Each wall is flat, endless, passes through zero and stands at right angles to its row. A trip goes straight from one point to another. Which walls does it cross, in order?

Walls:
(1): [ 0.21 -1.26 -0.29]
(2): [ 0.20  0.03 -0.59]
(3): [-0.23  0.79  1.46]
(4): [ 0.01  0.30 -0.83]
(5): [-0.77  0.35 -0.12]
(6): [-0.27 -1.74 -1.85]
(7): [-0.26 -0.23  1.13]
Trips:
[ 3.33 -0.47  2.56] to [-1.23  0.95  0.75] => 1, 5
[-0.46 -1.74  0.22] to [-1.43 -3.20 -0.73] => 5, 2
[ 0.23 -0.18 -0.85] to [ 0.43 -2.01  1.72] => 4, 7, 2, 3

Walls:
(1): [ 2.72 -0.66 -0.57  0.99  2.10 -0.51 -1.84 -0.86  2.56 -1.48  1.82 -0.81]
(2): [-2.36 -3.96  2.37  0.80  0.70 -0.76  0.85 -1.07  0.07  1.13 -0.84 -0.68]
(3): [ 1.67 -0.65  2.65  0.61  0.78  0.00  0.53  0.55 -0.86  0.82 -0.70 -2.97]
(4): [ 0.69 -1.21 -0.45  0.10  1.45 -0.49 -1.03  2.41 -1.04 -1.40  1.24 -0.50]
(5): [ 1.11 -3.11  1.24 -2.61 -2.75  1.06 -0.78  0.57 -0.10 -1.20  0.46  2.12]
(6): [-1.41  0.01 -0.34 -1.97  2.28 -1.73 -1.39  0.79 -1.91  0.20  0.28 -1.72]
(7): [-2.08  0.13 -0.21 -0.85 -0.77  1.28  0.94  2.46 -2.81 -1.48  1.08 -1.15]
(8): [ 2.42 -0.59  3.67 -1.94 -1.29 -1.28  2.25 -1.89 -3.13  0.04  0.46 -1.24]
(9): [ 1.06 -1.13  0.23  2.33  1.36 -0.90 -1.81 -0.03  1.51 -0.01 -1.75  0.14]
(10): [-2.02  0.38  2.05  1.52  0.37 -0.07 -1.18  1.45 -0.90 -1.69  1.59  2.11]
(11): [-1.27 -2.85  2.43  2.81  0.16 -0.59  1.91 -0.31  2.45 -1.54  1.06  0.62]
Trips:
[ 1.06 -1.02  1.23 -0.34  0.83 -1.67 -1.39  0.46  0.48  0.55 -0.62  3.67] to [-0.51 -0.34  0.56 -0.33  1.21 -2.28  0.50 -0.93  0.32  0.93 -0.77  1.06] => 8, 6, 4, 5, 1, 10
[ 0.49  2.29  0.81  1.20  0.13 -0.01  0.33 -0.45 -1.53  0.33  1.70  0.52] to [ 0.70  0.89  0.42  1.16  1.35 -0.92  0.86  0.01  0.37 -1.82  1.76 -1.13] => 1, 4, 11, 6, 9
[ 2.03  1.11 -0.70 -0.17 -1.14  0.74 -0.24  2.73  0.63  1.82  1.87 -2.58] to [-2.39 -0.82 -1.68 -1.12  1.51  4.43 -0.70  0.80 -1.06 -2.71 -1.69  0.35] => 5, 1, 3, 10
